Every row gives one point. Each copy is the shape, with its points in the same order, turned, moved and blurred by noise. Say if it was mirrored as well.

Shape, 9 rows:
[[-0.9  5.0 -2.8]
 [-2.0  5.9  4.8]
 [-0.5 -3.0 -2.8]
 [ 3.1 -3.6  1.3]
 [ 2.4  3.3  0.9]
 [ 0.7  0.9  4.2]
 [-2.0 -1.4 -2.3]
 [-5.6  1.3  1.8]
 [-2.6  1.7  1.7]]
Copy 1 (9 x 3):
[[ 3.7  4.2 -2.8]
 [ 4.6  6.5  4.3]
 [-1.7 -0.8 -2.3]
 [-0.5 -3.6  1.8]
 [ 4.9  1.2  0.9]
 [ 2.1  1.2  4.0]
 [-1.8  1.6 -1.8]
 [-1.7  6.2  1.8]
 [ 0.7  4.0  1.6]]
Copy 1 is: only turned
Copy 2, 9 rows:
[[ 4.1 -1.5 -4.7]
 [ 3.9  6.0 -3.7]
 [-3.3 -3.2 -2.7]
 [-3.2 -0.5  2.3]
 [ 3.3  0.4 -0.6]
 [ 0.3  4.1 -0.6]
 [-2.3 -1.9 -4.3]
 [-1.0  3.6 -6.6]
 [-0.2  2.6 -4.1]]
Copy 2 is: only turned
Copy 3 (9 x 3):
[[ 3.6  0.0 -5.2]
 [-2.9  4.4 -6.3]
 [ 0.4 -4.5  0.8]
 [-1.7 -0.4  3.9]
 [ 1.3  3.2 -1.4]
 [-3.2  2.6 -1.0]
 [-0.1 -4.1 -1.2]
 [-3.8 -2.1 -5.5]
 [-2.0 -0.1 -4.0]]
Copy 3 is: only turned
Copy 4 (9 x 3):
[[ 0.7  3.2 -3.2]
 [-5.5  4.5  1.1]
 [ 3.9 -3.1  0.3]
 [ 2.5 -1.5  5.1]
 [ 0.6  3.8  1.8]
 [-2.0  1.5  4.6]
 [ 1.9 -2.5 -0.8]
 [-4.2 -1.3 -0.8]
 [-2.6  0.0  0.2]]
Copy 4 is: only turned

Shape (8 x 4):
[[-3.1  2.9 -1.8  1.3]
 [ 2.9  4.0 -6.2 -2.4]
 [-5.7  1.9  0.3  2.7]
 [ 2.7  2.3 -1.7 -2.0]
 [ 0.4 -1.1  3.4 -0.5]
 [-1.5  1.1 -1.8 -1.5]
 [-2.6 -2.0 -0.6  3.3]
 [ 1.5 -7.1 -3.3 -4.3]]
Copy 1 (8 x 4):
[[ 5.9  1.0 -1.4 -0.8]
 [ 3.0  5.8  0.2 -7.4]
 [ 6.2 -0.8 -1.6  2.1]
 [ 1.7  1.7  1.0 -5.8]
 [-0.6 -2.7  1.5 -1.1]
 [ 3.5  2.2  1.1 -1.4]
 [ 1.3  0.4 -2.8  2.2]
 [-5.1  5.4  3.3  0.2]]
Copy 1 is: only turned
Copy 2:
[[-2.4 -0.1  3.7  0.9]
 [-0.3  5.9  1.7 -4.0]
 [-3.0 -2.6  4.3  3.2]
 [ 0.0  3.0 -1.0 -2.3]
 [ 0.7 -1.9 -3.2  1.4]
 [ 0.4  0.8  1.6  1.4]
 [-3.7 -0.8  0.5  4.4]
 [ 2.8  6.3 -3.8  5.9]]
Copy 2 is: mirrored

Shape (12 x 6):
[[-1.5 -4.2  0.1  4.2 -1.9 -1.6]
 [-1.6 -1.5  3.6 -0.9  1.0 -4.0]
 [-1.5  3.1 -0.1  3.9  0.9 -1.7]
 [ 4.8  2.1 -2.4 -2.1 -3.7  0.9]
 [ 6.5  0.9 -3.0 -1.7 -3.6  1.3]
 [ 4.4 -2.3 -4.8 -1.7 -0.9 -1.5]
 [ 1.3 -1.3 -4.2 -2.7 -1.0  1.2]
 [-4.6  5.2 -4.1 -0.4 -3.8 -2.3]
 [-4.5 -0.3  1.4 -3.5  3.8 -5.2]
 [-3.1  3.4  3.1  0.1  4.2  1.1]
 [-6.4 -2.9 -2.7 -0.5 -0.5  1.2]
 [-0.5  4.5 -3.1 -0.5 -4.3  1.9]]
Copy 1, 12 rows:
[[-4.2  3.0  3.4 -3.0  1.6  3.3]
 [-0.1 -2.5  5.0 -0.6 -0.2  4.6]
 [-2.6  1.8  3.5  3.0  3.7  1.9]
 [-4.0  0.6 -3.6  4.2 -2.5 -0.7]
 [-3.6  1.4 -5.3  2.8 -3.5  0.3]
 [-3.7 -0.9 -5.4 -1.7 -0.4  1.6]
 [-3.4 -0.6 -3.0 -1.1 -0.5 -1.7]
 [-8.2 -1.5  3.6  4.3  2.6 -2.5]
 [ 0.1 -6.9  5.2 -0.7  2.3  1.8]
 [ 2.9 -0.3  4.6  3.2  3.2 -1.4]
 [-4.7 -0.3  3.9 -3.6  2.2 -3.3]
 [-5.9  1.2  0.3  4.6 -0.1 -2.9]]
Copy 1 is: only turned
Copy 2, 12 rows:
[[ 1.1 -4.0 -0.9 -1.4  0.9 -5.7]
 [-2.6  1.2  1.9  1.1  3.0 -4.6]
 [ 0.9 -4.2  2.0  1.0  5.2  0.1]
 [ 2.8  1.7 -1.6 -2.7 -0.2  4.2]
 [ 4.2  1.9 -1.1 -3.5 -1.6  3.9]
 [ 5.7  2.3 -1.5  0.1 -1.7 -0.7]
 [ 3.0  0.8 -2.6  1.5 -2.8  1.0]
 [ 0.8 -1.7 -5.4  2.8  6.5  2.6]
 [-2.2  2.2  1.5  6.2  3.4 -4.2]
 [-3.6 -3.1  4.4  4.3  2.3  1.3]
 [-1.0 -4.0 -4.2  4.8 -0.7 -3.0]
 [ 0.6 -2.1 -3.8  0.1  2.2  4.8]]
Copy 2 is: mirrored

Shape:
[[-6.1  1.9  3.7 -3.5  2.6  2.5  1.5 -0.2]
 [-3.3 -3.2  0.9 -2.5  2.3 -1.8  3.0  0.2]
 [ 1.8 -2.2 -1.5 -2.7  2.2  5.1 -3.5  3.1]
 [ 3.4  1.3 -4.5  4.2 -2.2 -1.3  5.4  6.2]
 [-3.8 -1.2  1.0 -1.1  2.6  1.7  2.2 -3.1]
 [ 2.3  0.0 -2.7  5.1  2.7  6.2 -3.0 -2.0]
 [ 3.5 -2.4  3.3  2.0 -3.3  3.1  4.6  5.4]
 [-1.0  0.2  3.2  5.6 -1.7 -0.9  0.4 -0.4]
 [-2.5  3.4 -1.2  1.6 -6.3  0.1  1.5  0.6]
 [-3.8  0.9 -0.8  5.2  0.6  4.0 -1.9  0.1]
 [ 1.9  4.7 -4.3 -1.4  2.6 -0.7 -3.4 -1.2]
 [ 3.3  1.8 -2.5  0.8 -3.2 -1.1  2.9  1.3]]
Copy 1 (12 x 8):
[[-2.5 -2.1 -0.7 -1.2  2.3 -3.8  9.1  1.2]
 [ 0.1  0.9  0.6 -1.7 -1.1 -5.5  3.6  2.5]
 [ 0.0  0.3  3.8  2.9  0.6  4.3  3.3  0.9]
 [-3.9 -5.0 -0.6 -2.6 -6.7  1.7 -5.0  0.0]
 [-2.3  2.5 -2.1 -0.3  1.6 -3.5  4.7  1.8]
 [-4.3  3.8 -2.1  1.0  3.3  5.8 -0.5 -0.1]
 [-4.1 -4.9  5.7 -0.6  0.1 -1.0 -3.1 -1.5]
 [-2.1 -0.4 -1.7 -5.5  3.3 -0.9 -1.0 -1.2]
 [-1.3 -4.3 -3.2 -2.2 -1.6 -1.0  0.9 -6.1]
 [-4.5  1.4 -2.1 -3.8  1.7  3.0  2.9 -2.6]
 [ 2.7 -1.5 -5.7  2.2 -0.5  4.7  2.9  2.1]
 [-0.2 -3.9 -2.8  0.5 -2.4 -0.3 -2.7 -1.4]]
Copy 1 is: mirrored
Copy 2:
[[-6.0 -0.4 -0.7 -2.3  7.1 -1.0  2.9  1.0]
 [-4.4 -2.6  3.1  1.1  3.3 -1.0  0.5 -2.7]
 [-3.0 -2.3  0.3 -3.0 -1.5 -4.0 -4.0  4.8]
 [ 3.6  0.6 -0.1  5.3  0.2 -9.9 -1.4 -2.7]
 [-5.4  0.5  2.7 -0.3  2.4 -1.1  3.7  0.4]
 [-4.0  3.9 -0.2 -1.8 -6.1 -6.0  1.3  4.2]
 [ 0.1 -6.8 -1.9  3.3  0.1 -9.0  2.5  0.6]
 [-2.0 -0.1 -3.3  0.0 -1.7 -4.1  5.0 -3.8]
 [ 4.2  1.0 -0.9 -1.6  2.3 -4.3  4.3 -1.6]
 [-3.5  3.0 -0.9 -4.1 -1.1 -6.4  3.2 -0.5]
 [-0.1  5.6 -1.4  0.0 -0.5  0.2 -3.3  2.3]
 [ 3.7  0.2 -0.4  3.9 -0.1 -4.4  0.4 -0.1]]
Copy 2 is: mirrored
Copy 3 (12 x 8):
[[ 3.4 -2.3 -1.8  1.9  6.1  4.3 -2.3  0.1]
 [ 6.0  1.5 -1.6  0.4  3.5  0.6  1.5 -1.4]
 [ 0.2 -2.4 -4.6 -0.4 -3.0  4.9  3.9 -0.4]
 [ 2.1  1.8 -1.1 -0.2 -7.1 -5.5 -3.9 -1.3]
 [ 2.8 -2.3 -1.0 -0.3  5.3  0.8  1.2 -1.7]
 [-4.7 -5.5 -0.5 -4.6 -2.0  0.4  2.7 -3.1]
 [ 4.2 -2.3  1.9  5.2 -6.7 -0.1  0.2 -1.3]
 [-1.0  0.7  5.3  0.7  0.9 -0.7 -0.6 -1.9]
 [-2.9  1.3 -0.9  5.0  0.5 -3.3 -2.5 -0.5]
 [-3.7 -2.0  0.3 -0.7  1.4  1.4 -1.4 -5.3]
 [-3.6  0.7 -4.5 -4.5  0.6 -0.1 -0.2  4.2]
 [ 0.2  0.5 -0.9  1.4 -3.2 -4.7 -0.4  2.3]]
Copy 3 is: mirrored

Shape (15 x 9):
[[ -3.1   3.9   1.4   3.5  -0.7   1.3  -2.8  -0.1   2.8]
 [ -0.2  -2.6   2.2  -7.1   0.4  -1.1  -0.2   2.2   0.4]
 [ -3.7  -1.8   1.9   0.1   2.7  -1.6   2.2  -3.0  -1.1]
 [ -0.8   1.6  -3.5   3.0   8.9   4.9  -1.9   0.3  -2.2]
 [  3.8   2.9  -5.0   4.7   2.0   2.3   5.2  -1.0   4.6]
 [ -3.6   1.0   2.3   0.9  -1.0  -1.7   4.9  -3.4  -2.5]
 [ -1.5   6.6  -3.2  -4.4  -1.2  -2.6  -0.8   0.9   0.9]
 [  8.7  -2.1   0.8  -3.3   1.7  -0.6  -2.6   1.2  -0.1]
 [  5.1  -0.6  -0.6   2.3   2.8   2.2  -0.8  -1.0  -0.6]
 [ -2.3  -3.6 -12.5   2.3   0.4  -2.5   0.8  -0.3  -3.1]
 [ -1.6   0.8  -0.5   1.6  -1.0  -1.4  -1.6   0.4  -3.1]
 [ -2.6  -3.3   0.5  -0.2   4.6  -2.3  -1.2   1.8  -1.1]
 [ -4.0  -2.6   2.2   1.3  -0.4   0.1   0.3   1.3   1.0]
 [  3.0   3.1   2.6   4.9  -0.3  -2.9  -2.7   0.7  -0.9]
 [ -4.1   0.4   2.7  -0.9  -1.0  -1.8   2.4   2.3  -2.6]]
Copy 1, 15 rows:
[[-3.1 -1.9  4.0  0.0 -3.7  2.7 -1.3  1.4  0.0]
 [ 5.2  3.5 -4.0 -0.9  0.3  4.0  3.9  1.0  1.7]
 [ 3.1  2.5  4.2 -4.8 -0.3  0.6  1.0 -2.7  0.7]
 [-5.5 -2.6 -1.2 -4.0 -2.2 -2.4  1.4 -6.0  5.1]
 [-2.9 -4.5  3.2  5.1  4.0 -1.7  1.3 -5.2 -0.6]
 [ 3.1  2.1  4.2 -3.7 -0.4  0.8 -0.6 -3.0 -4.8]
 [-1.1  0.2  0.4  1.9 -3.8  5.8  7.1 -1.3 -3.4]
 [-0.2  5.6 -5.7  5.1  1.1 -0.8  1.9 -0.9  2.8]
 [-2.1  2.0 -1.4  2.1  0.3 -3.8 -0.7 -2.7  2.3]
 [-3.1 -0.5  2.5 -3.1  2.9 -6.4 11.3  0.0 -2.0]
 [-2.2  2.6  0.6 -2.3 -2.0  0.2  1.7  0.8 -3.0]
 [-0.5  3.1 -0.1 -5.5  1.6  0.8  2.5  0.0  3.1]
 [ 2.0  0.2  1.7 -3.8  0.9  0.7 -0.5  2.6  0.1]
 [-5.5  4.3  1.1  2.0 -0.1  1.6 -2.3  0.2 -2.0]
 [ 1.9  1.3 -0.3 -5.1  0.2  3.4  0.1  0.4 -3.0]]
Copy 1 is: only turned
Copy 2 (15 x 9):
[[ 1.6  2.7  0.2  4.8 -2.1 -2.7 -0.6 -4.0 -1.3]
 [-5.2 -3.0  1.5 -1.4 -2.1  2.7 -3.0 -0.2  3.1]
 [-3.0 -0.6  2.6 -0.6 -3.1  1.0  1.7  0.2 -4.3]
 [-0.4  1.9 -4.6  2.8 -1.2  0.3  8.9  2.6  0.8]
 [-0.3  8.5 -2.7  0.1  5.6 -1.8  0.7  1.7 -2.2]
 [-0.8  1.3  4.5 -3.0 -3.4 -2.5  0.2  0.4 -4.6]
 [-4.5  1.8 -2.9 -1.2 -2.7 -6.2 -2.8 -2.3  2.5]
 [-2.6 -4.3 -1.6  1.2  5.0  1.0 -3.8  4.7  3.6]
 [ 1.2 -0.3 -1.7  1.7  3.9  0.3  0.8  3.9 -0.5]
 [-0.4  0.0 -6.6 -9.1  3.0 -0.5  6.2 -4.4 -2.5]
 [ 0.8 -2.1  0.3 -0.8 -0.8 -2.9  1.1 -2.1 -0.7]
 [-3.7 -3.2  1.4  0.7 -0.3  2.2  4.0 -1.8 -0.5]
 [-0.2 -0.3  3.8  0.7 -1.7  2.4  0.5 -3.7 -1.1]
 [ 1.1 -2.4  1.4  4.3  3.5 -5.3 -0.6 -0.8 -1.7]
 [-1.7 -0.7  5.4 -2.1 -3.0 -2.2  0.4 -2.5  0.7]]
Copy 2 is: only turned
Copy 3, 15 rows:
[[-2.8  3.3 -5.2 -0.3 -0.4  0.5 -6.2 -0.6  0.1]
 [ 3.7 -0.7 -3.2 -1.6 -0.2 -4.9  3.2 -2.6 -1.1]
 [-1.7 -3.5 -3.9 -3.2  0.5 -4.3 -3.5 -1.0 -4.1]
 [ 1.3 -5.5 -4.2 -3.5  5.7  0.6 -6.5  2.6  5.1]
 [-6.5 -1.0  1.3 -4.0 -1.2 -0.3 -2.7  6.6  4.7]
 [-3.9 -3.3 -4.3 -3.4 -2.2 -0.8 -2.5  0.6 -6.2]
 [ 0.9  2.0 -8.4  0.1 -1.2 -0.7  1.9  5.4 -0.2]
 [ 2.3 -2.3  2.5  4.7  0.8 -2.9  2.4 -1.0  3.1]
 [-1.0 -3.0  1.7  0.8  1.9 -0.1 -2.9  0.9  2.7]
 [ 4.5 -2.5  0.2 -3.9 -0.2 -5.4 -6.4 11.6 -2.6]
 [ 1.6 -1.8 -3.7  0.0 -1.4 -0.4 -5.2  1.6 -2.8]
 [ 3.2 -3.8 -3.9 -2.4 -0.4 -5.3 -4.4 -1.2  0.7]
 [ 0.3  0.7 -2.7 -3.9 -1.0 -3.0 -4.5 -2.8 -2.5]
 [-2.1 -1.6 -3.2  4.8 -3.4  0.4 -5.5  0.1  0.7]
 [ 0.9 -2.3 -5.6 -3.4 -3.5 -0.5 -1.9 -1.9 -3.5]]
Copy 3 is: mirrored

Shape, 16 rows:
[[-5.1  5.8  2.4  2.6 -0.4  4.9  6.7  1.4 -2.3 -0.6  3.1]
 [ 1.5 -0.8 -0.3  2.8  3.5  2.8 -0.8 -0.7 -1.5 -2.2 -1.0]
 [ 2.9 -3.8 -1.1  0.6  1.2  2.1  2.5  2.6  0.0  6.2 -2.0]
 [ 0.6 -0.6  1.6  1.5 -4.1 -2.7  7.0 -3.6  0.2  0.8 -0.4]
 [ 4.4  4.3 -3.9  2.0 -0.1  1.4  4.6  0.1  1.7 -3.8  4.7]
 [ 1.6 -3.2 -1.9 -5.3 -1.2 -0.9  3.2  4.4 -0.8  4.7  0.5]
 [-2.3  6.0 -2.0  2.9 -4.7 -3.3  3.5  1.8  4.4  3.8  1.7]
 [ 0.2 -2.6 -2.4  1.8 -4.5 -3.5 -1.2 -0.2  1.3 -1.5  0.1]
 [ 0.5  4.3  2.4 -1.3  1.3 -1.7  7.4  4.1  2.8 -1.7  2.3]
 [ 2.0 -1.3  3.0  3.8 -0.5  4.5  3.0 -5.0  3.8  5.4 -2.4]
 [-4.0 -0.8  4.9  3.9 -4.4  1.8  5.5  3.9 -0.6  1.2  1.0]
 [ 1.5 -1.9  3.8 -2.4 -3.6 -3.0 -2.7 -4.2 -3.8  1.9  0.7]
 [-1.2  0.5  2.2  0.2 -4.2  1.9  1.1 -4.4  1.9 -1.8 -1.0]
 [ 0.6 -4.4  0.0 -3.8  1.0 -0.8  0.3 -0.6 -2.4  1.3  3.1]
 [-0.8 -2.9 -2.5 -2.2  1.4 -1.7  3.1 -1.2  0.0 -1.1 -2.4]
 [-4.2 -2.4 -2.3  3.3  2.8  2.7 -0.4  2.9  1.5  3.8  3.1]]
Copy 1:
[[-2.3 -1.5  3.5  2.2  1.7 -9.7  1.9 -5.5 -5.0 -4.2 -0.6]
 [-0.3 -0.5  1.4 -2.1  3.4 -1.3  1.6  2.7  0.8 -1.0 -1.4]
 [-4.3 -0.3 -1.6 -2.4  5.6  0.5 -4.6 -2.4  2.9  1.1 -0.9]
 [-6.3 -5.6  3.8 -2.4 -4.2 -1.0 -1.4 -3.7  0.3 -1.2  1.0]
 [-1.1 -7.0  1.6 -0.3  2.0 -2.4  5.6 -1.9 -2.9  3.9 -1.5]
 [-4.7 -1.2 -4.8  0.3  3.0  3.9 -3.1 -5.9 -0.6  0.1  2.7]
 [-5.4 -3.1 -1.0  4.2 -3.7 -6.0  0.0 -5.9  1.2  4.6 -1.3]
 [-4.9 -3.6 -1.3  2.3 -2.3  0.7  1.9  1.9  4.8  0.8  1.9]
 [-3.0 -2.6 -1.5 -2.4 -1.1 -4.6  2.2 -4.5 -6.7  2.9  3.5]
 [-1.0 -3.5  5.1 -3.0 -0.4 -3.0 -7.7 -0.3  2.7  0.9 -3.2]
 [-5.5 -2.7  1.8  0.8  1.2 -8.0 -2.5 -3.3 -0.2 -3.6  4.4]
 [-2.9  2.5  5.3  1.4 -1.9  4.6 -0.6 -1.9  2.9 -1.9  4.3]
 [ 0.7 -4.0  3.3  0.6 -3.6 -2.4 -1.3 -0.8  1.3 -2.3  1.6]
 [-3.7 -0.1  0.6  1.5  2.0  5.4 -0.9 -0.6 -1.8 -2.0  1.6]
 [-3.1 -2.2 -3.3 -2.7 -1.3  2.3 -0.1  0.1 -0.2 -2.7 -1.1]
 [-4.1  0.8 -2.0  4.6  4.2 -3.5 -2.6  1.9 -1.2  0.5 -2.9]]
Copy 1 is: only turned
Copy 2, 16 rows:
[[-0.5  0.0 -2.9 -2.9 -1.8  6.2  5.9  4.8 -2.2  5.3  2.5]
 [-0.7 -0.3  2.9 -3.8  1.6  0.2 -2.0 -0.9 -1.0  1.0  0.2]
 [-2.2  2.3 -3.1 -0.4 -0.6  2.7 -5.5 -2.4 -0.2 -2.5  4.6]
 [-1.5  6.1  0.6  0.8 -4.4 -0.4  1.9  3.5  3.5  0.7  4.4]
 [-2.1 -0.9  3.5  1.6  0.6  0.6 -1.6  8.5 -3.2  2.5  2.9]
 [-1.4  1.8 -6.3  3.2  1.9 -1.1 -1.8 -0.2 -0.4 -3.5  6.5]
 [-0.2  0.8 -2.8  2.8 -6.7  2.5  1.7  7.9 -0.4 -4.0  0.5]
 [-3.0 -0.4  1.8 -0.2 -1.8 -4.2  0.6  2.7  2.6 -5.0  1.4]
 [ 3.8  1.3 -1.8 -0.2 -2.3  0.3  1.8  6.8 -4.4  1.5  7.1]
 [-0.3  4.8 -0.8 -3.4 -3.9  4.1 -6.1  1.4  5.2  1.8  0.6]
 [-2.1 -0.3 -3.6 -4.2 -5.9  3.0  4.2  1.9  1.4  0.5  6.7]
 [-0.6  1.7 -1.9  2.3 -1.9 -6.1  0.8 -2.8  4.2  1.5 -0.3]
 [ 0.8  1.3  0.3 -2.2 -1.1 -0.8  1.4  3.8  5.9  1.0  0.7]
 [-2.9  2.0 -3.9 -0.2  2.4 -4.9 -0.8 -0.6 -0.4  0.3  2.5]
 [ 0.0  4.8  0.0 -1.3  3.2 -1.7  0.4  1.1  0.1 -3.2  2.8]
 [-4.1 -0.3 -5.2 -5.3 -0.6  2.2 -1.8  2.1 -3.2 -2.9 -1.1]]
Copy 2 is: mirrored
Copy 3:
[[  3.3   3.4   2.8   3.8  -0.4  -0.6   0.7  -3.6  -3.3   1.1 -10.2]
 [ -0.9   0.3   4.1  -2.4  -1.7   2.3   3.4  -0.8   2.7   1.0  -2.5]
 [ -2.1   3.9   0.1   0.9  -7.3   4.3  -0.9   1.6  -1.2   0.2   1.0]
 [  2.2   2.8  -0.1  -1.6   1.3   3.4  -2.4  -6.9  -3.0   0.7   0.5]
 [ -5.1   1.3   5.7   2.1   0.5   0.1   2.0  -7.5   1.0   5.4  -2.8]
 [ -4.2   3.5  -2.1   2.6  -4.1  -0.3   0.4  -0.5  -4.5  -0.2   1.9]
 [ -2.4  -0.7   0.3   5.7   0.2   1.8  -7.5  -6.9  -2.3   0.3  -3.5]
 [ -4.3  -4.8   1.4  -2.3  -0.1   3.5  -1.7  -3.8  -2.7   0.1   1.0]
 [ -4.0   3.9  -3.2   2.7  -0.5   0.3   0.6  -7.5  -0.2   2.8  -5.5]
 [  3.8   3.1   2.1   2.0  -0.9   9.9   0.2  -1.3   1.0  -1.7   0.4]
 [  1.4   2.4  -0.7  -0.4  -2.9   4.1  -1.3  -4.4  -7.7   1.2  -7.1]
 [ -1.9   1.2   1.1  -4.4   3.1   1.3  -1.0  -1.0  -2.4  -6.8   1.2]
 [  1.7  -0.6   2.7   0.1   5.3   4.6   1.0  -2.7  -2.6   0.0  -1.4]
 [ -2.1   0.9  -0.3  -1.3  -2.1  -0.9   3.8  -2.3  -3.1  -3.1   2.2]
 [ -0.3  -0.3  -2.0  -0.6  -0.7   0.0   1.6  -2.0  -0.9   2.2   1.8]
 [  0.0  -3.2   2.4   3.1  -8.1   1.5   0.8  -0.4  -0.9  -2.7  -3.2]]
Copy 3 is: mirrored
